Each row of a before or after table is a point. One or more steps were done to the points. Then noise was added and the rows were shuffled. The steps act on columns, c1 being the first. Name the steps. A step turns or swaps two columns, mirrors them in a line or flattens them onto one, adds a multiple of one to another, or multiplies or shifts one. Angles are multiples of 10 degrees, from the lower column toward the higher: turns from -170 to 170, lines from 10 to 170 but not 90. Use the fewest steps. Two steps may share a column if one is a turn and the other turns, adds or multiplies; they go together, in the order done. Otherwise the lowest column goes first.

Before:
[[-77,6,18],
[53,25,-18],
[2,-21,32],
[69,-72,-42],
[40,-2,4],
[26,-29,-70],
[34,10,31],
[-76,7,19]]
After:
[[49,-81,44],
[11,27,46],
[43,-64,-16],
[-62,9,-39],
[56,10,16],
[26,1,27],
[-67,13,-37],
[-21,0,39]]
Steps: turn c2 and c3 by -30 degrees; turn c1 and c3 by 40 degrees

Before:
[[-56,53,55,-62,-77,-31],
[-114,77,-73,33,9,38],
[16,-17,-97,-23,-15,0],
[-48,69,17,19,15,1],
[-8,28,59,2,-53,-36],
[62,64,61,-32,-14,-45],
[-26,8,-37,-23,38,-17],
[4,33,-47,-12,29,45],
[7,-14,-8,-29,-2,44]]
After:
[[32,85,70,6,-28,-11],
[18,20,-45,-30,22,-26],
[2,-49,-84,-15,24,17],
[-58,227,-65,34,21,-110],
[-45,107,-54,-11,21,13],
[-43,-42,-20,-28,3,13],
[59,193,59,-31,-17,45],
[-6,217,6,22,-2,-40],
[23,157,75,-61,-24,-59]]
Steps: turn c1 and c6 by 80 degrees; multiply c2 by 3; flatten c3 and c5 onto the line at 160 degrees

Before:
[[10,-68,-27,-26,42,-33,-9,19,-42],
[11,-48,-26,-51,18,-33,58,-10,-54],
[-48,-27,-51,-23,-26,-10,31,-37,-74],
[31,8,-86,43,-7,-35,30,14,61],
[-74,-14,-17,-50,85,-78,40,-43,67],
[14,-10,-31,-35,-26,-80,12,26,-41],
[12,18,7,-26,4,10,-17,0,-21],
[8,38,-67,35,-30,-4,83,53,75],
[-21,69,-89,34,38,-38,50,81,73],
[-16,2,21,83,-47,-41,34,82,29],
[-23,38,24,-3,106,-64,44,-15,43],
[9,15,-39,17,133,-83,37,-43,43]]
After:
[[-54,15,-51,36,-6,-8,89,-64,75],
[54,74,32,-6,90,13,45,5,45],
[13,-22,-28,-27,42,76,-10,6,-43],
[-72,1,5,-23,11,12,31,46,-71],
[40,81,-30,19,126,33,39,32,45],
[-49,28,-87,44,17,20,29,-11,60],
[-26,47,-30,-34,-15,63,12,-25,-44],
[-1,-3,-29,-53,22,53,51,25,-56],
[-9,60,46,-48,107,49,43,47,65],
[18,3,-4,-28,-2,-20,-18,-2,-23],
[-48,54,-41,34,71,-4,51,-97,76],
[-19,14,24,84,-46,48,32,-80,31]]
Steps: turn c1 and c3 by -50 degrees; turn c1 and c5 by -30 degrees; turn c2 and c8 by -160 degrees; turn c2 and c6 by 130 degrees

Before:
[[-93,-48,-13,12,14,50,-31,1,58,76,72,28],
[-42,-1,-23,31,45,5,17,-22,34,40,83,-30],
[-28,-46,8,-20,-24,-90,-43,-8,-21,0,-3,-41],
[-17,-87,2,-15,26,-83,11,17,8,0,-35,-23],
[9,-52,-21,-24,-13,-87,-9,41,1,-35,24,7],
[-44,-61,-36,32,45,-18,-56,-37,71,107,94,26],
[23,-87,19,-46,2,6,53,-70,-54,-89,56,15],
[25,-68,11,-121,11,29,63,-39,-82,-12,54,36],
[-21,13,-5,1,46,-82,-48,5,15,-44,-55,-6],
[-67,-15,13,-32,1,-107,-3,-5,53,14,-12,17]]
After:
[[-79,70,-17,-19,2,-65,-75,2,2,60,21,28],
[-71,21,-45,-53,-4,-126,-108,-39,-1,96,19,14],
[4,24,-8,-37,-27,-76,12,5,1,6,-71,-4],
[-88,-14,2,-11,-29,-215,34,17,0,10,-15,-17],
[-75,-50,25,29,-37,-106,-9,-72,0,-140,77,-7],
[-52,9,9,32,0,-169,-27,-8,0,24,-35,-42],
[-46,-27,-25,26,-9,-156,-24,43,0,-40,8,20],
[-15,39,-28,-54,-4,-19,-54,-23,-1,-6,66,-38],
[-55,-47,15,70,-100,-53,0,-39,0,-69,83,25],
[-38,57,16,18,-25,-163,8,-4,0,21,-9,15]]
Steps: turn c1 and c2 by -70 degrees; add 1.5 times c1 to c6; multiply c3 by 1.3; turn c4 and c5 by 130 degrees; turn c7 and c11 by 50 degrees; add -0.7 times c11 to c10; add 0.3 times c8 to c12; multiply c9 by 0

Before:
[[23,3,2,-52,32,-6,53,56,-27,16,25,41,37,-37,-21,28,85,86,-35,49],
[-57,-54,-21,-2,-8,-58,51,-42,-57,31,31,-38,3,33,63,-74,5,-30,39,6],
[-11,36,-60,32,-78,40,23,-2,-53,66,-57,51,52,-52,-9,11,14,-10,1,29],
[-28,8,70,-99,32,-46,20,-58,17,82,10,2,8,42,-59,21,-4,-1,19,-22],
[38,63,11,34,-49,-3,-46,65,9,74,-59,-49,-24,-17,31,24,86,87,45,-33],
[-48,10,14,33,-19,81,-61,17,-39,28,35,36,51,-43,-44,8,7,-18,56,29],
[-25,54,-62,34,-19,51,-19,23,-45,28,-5,63,-23,49,48,-49,24,-12,-28,-43],
[-13,-53,-30,-26,-42,59,54,-15,10,-34,41,-42,-23,-65,-48,46,7,60,-38,-42],
[-81,11,5,-11,37,-53,-18,-54,-88,-61,21,18,-7,1,-75,4,0,38,-60,31]]
After:
[[19,-6,-18,2,-7,-59,45,-42,-52,30,-56,-21,39,35,-148,131,-24,-59,43,51],
[-13,28,11,33,-15,91,-61,20,-32,26,-27,30,69,-42,48,1,19,-37,57,-10],
[47,38,4,-11,37,-55,-24,-52,-85,-68,-57,20,55,-3,70,27,7,78,-62,-9],
[2,-49,-26,-25,-43,55,57,-4,4,-30,-52,-28,-10,-60,100,-72,-27,120,-34,50],
[16,-24,13,31,-55,-5,-48,65,-2,75,67,20,-42,-22,0,-65,-105,171,40,-70],
[34,-38,-67,38,-20,46,-23,24,-44,28,-14,64,-15,45,-112,84,16,-19,-29,-58],
[-43,56,11,-58,32,-2,47,53,-31,14,-3,80,17,-37,65,-51,-37,176,-30,9],
[7,-24,71,-101,21,-42,25,-59,19,83,-16,0,22,48,76,-17,3,1,13,-15],
[13,31,-57,30,-83,42,28,-6,-59,58,65,43,48,-44,22,-23,25,-18,1,-27]]
Steps: turn c1 and c13 by -40 degrees; turn c1 and c11 by 150 degrees; turn c2 and c20 by -80 degrees; mirror c12 and c17 in the line at 20 degrees; multiply c16 by 2.5; turn c15 and c16 by -150 degrees; multiply c18 by 2
